Each row is a point. The last column is the point's height on a tilted bowl or saddle (a function of degree 2), plus a little noise. Along how many of its main directions does it bend up, bend down or stay straight?
In the rows, zero is written as 128.

Points (10 x 3):
[[ 73 109  98]
 [137  86 170]
 [146 134 146]
 [107  70 172]
 [171  83 162]
 [ 44  85  61]
 [107 108 142]
 [111 106 145]
 [162  68 183]
 [142 137 144]]
Directions: 1 up, 1 down, 0 straight

Points (10 x 3):
[[190 108 158]
 [125  59 194]
 [ 98 184 105]
 [122 175 128]
 [141 151 155]
 [169  85 187]
 [148 139 168]
 [ 71 155 134]
 [183 121 160]
 [ 90 130 168]]
Directions: 0 up, 2 down, 0 straight

Points (18 x 4):
[[ 80 107 142  86]
 [125 105 160 105]
 [156 114 112  94]
 [126 125 249 176]
 [139  63 150  49]
 [ 95 138 163  98]
 [162 169 139 108]
 [134 116 107 111]
 [166 133 134 104]
 [ 88 142 109 104]
 [130 178 121  79]
 [ 91 106  98 133]
 [198 159 116  46]
 [125 142 125 111]
 [125 111 110 115]
 [121 155 124 103]
 [199 154 148 103]
 [120 114 112 118]]
Directions: 1 up, 2 down, 0 straight

Points (22 x 5):
[[ 39 176 105 119 185]
 [131 104 179 103 157]
 [181 113 143 124 149]
 [ 85 140 195  80 189]
 [161  64 146 106 161]
 [115 104 195 103 168]
 [129 146 178 169 152]
 [116 101 176 189 161]
 [126  54  72 141 173]
 [152 177 152  92 164]
 [142  94 185 138 156]
 [ 75 106 109  84 175]
 [220 123 227 142 203]
 [162 150 122  57 176]
 [161 153 153 131 146]
 [116 186 123 104 159]
 [132  63 120 117 159]
 [139 149 114 170 134]
 [148 154 154 137 143]
 [128  97  85 133 148]
 [145 100 125 102 149]
 [ 88  86  68 138 165]]
Directions: 4 up, 0 down, 0 straight

Points (42 x 7):
[[130 116 125 116  70 197  96]
 [136 184 162 139 169 217  67]
 [120 102  69 161 124  61  97]
 [ 87 174 205 149 110 139  86]
 [167 192 153 135  30 157  21]
 [103 101 187 114 131 176  97]
 [ 56  47 164 113  76 114  79]
 [ 78  92 138 170 170 188 126]
 [ 89 142 177 105  90 155  83]
 [133 182 131 101 154 225  53]
 [121 145 214  92 152  91 138]
 [116 108 161  14 195 161  57]
 [143 164 140 153 132 125 137]
 [145 126  79 100 132 242  80]
 [ 93 181 125 103 156  74 150]
 [115  71 156 154 107 164 107]
 [107 133  94 177 206  97 173]
 [145 118 148 120 131 240  65]
 [113 135 168 136  66 147  80]
 [130 140 106 123 129 128 127]
 [115 150  74 165 108 134 101]
 [135 134 120 129  66 148  90]
 [ 94 134  96  74 112 152 111]
 [176 175 136 149 134 159 106]
 [ 89  63 101 123 136  66 102]
 [134 126 189  99 151 139 119]
 [ 71 118 169 112 170 136 127]
 [139  62 134 110 177  99 123]
 [ 92 126 117 172 175  79 158]
 [131 135 175 128 136  86 149]
 [124 122 143 149 201  96 173]
 [165 125 146 209 116 119 104]
 [151 122 114  52 170  91 115]
 [156 131 163  88 151 181  91]
 [116 146 111 103 107 106 115]
 [109 147 136  94 166 104 147]
 [135 168 127 170  91 154  83]
 [176 115  79 158 137 130 107]
 [165 238 129 123 112 121 101]
 [186  65 144 164 142 123 107]
 [ 93 127  92  98 138  98 126]
 [127  49 134 104 162 144 122]]
Directions: 1 up, 4 down, 1 straight
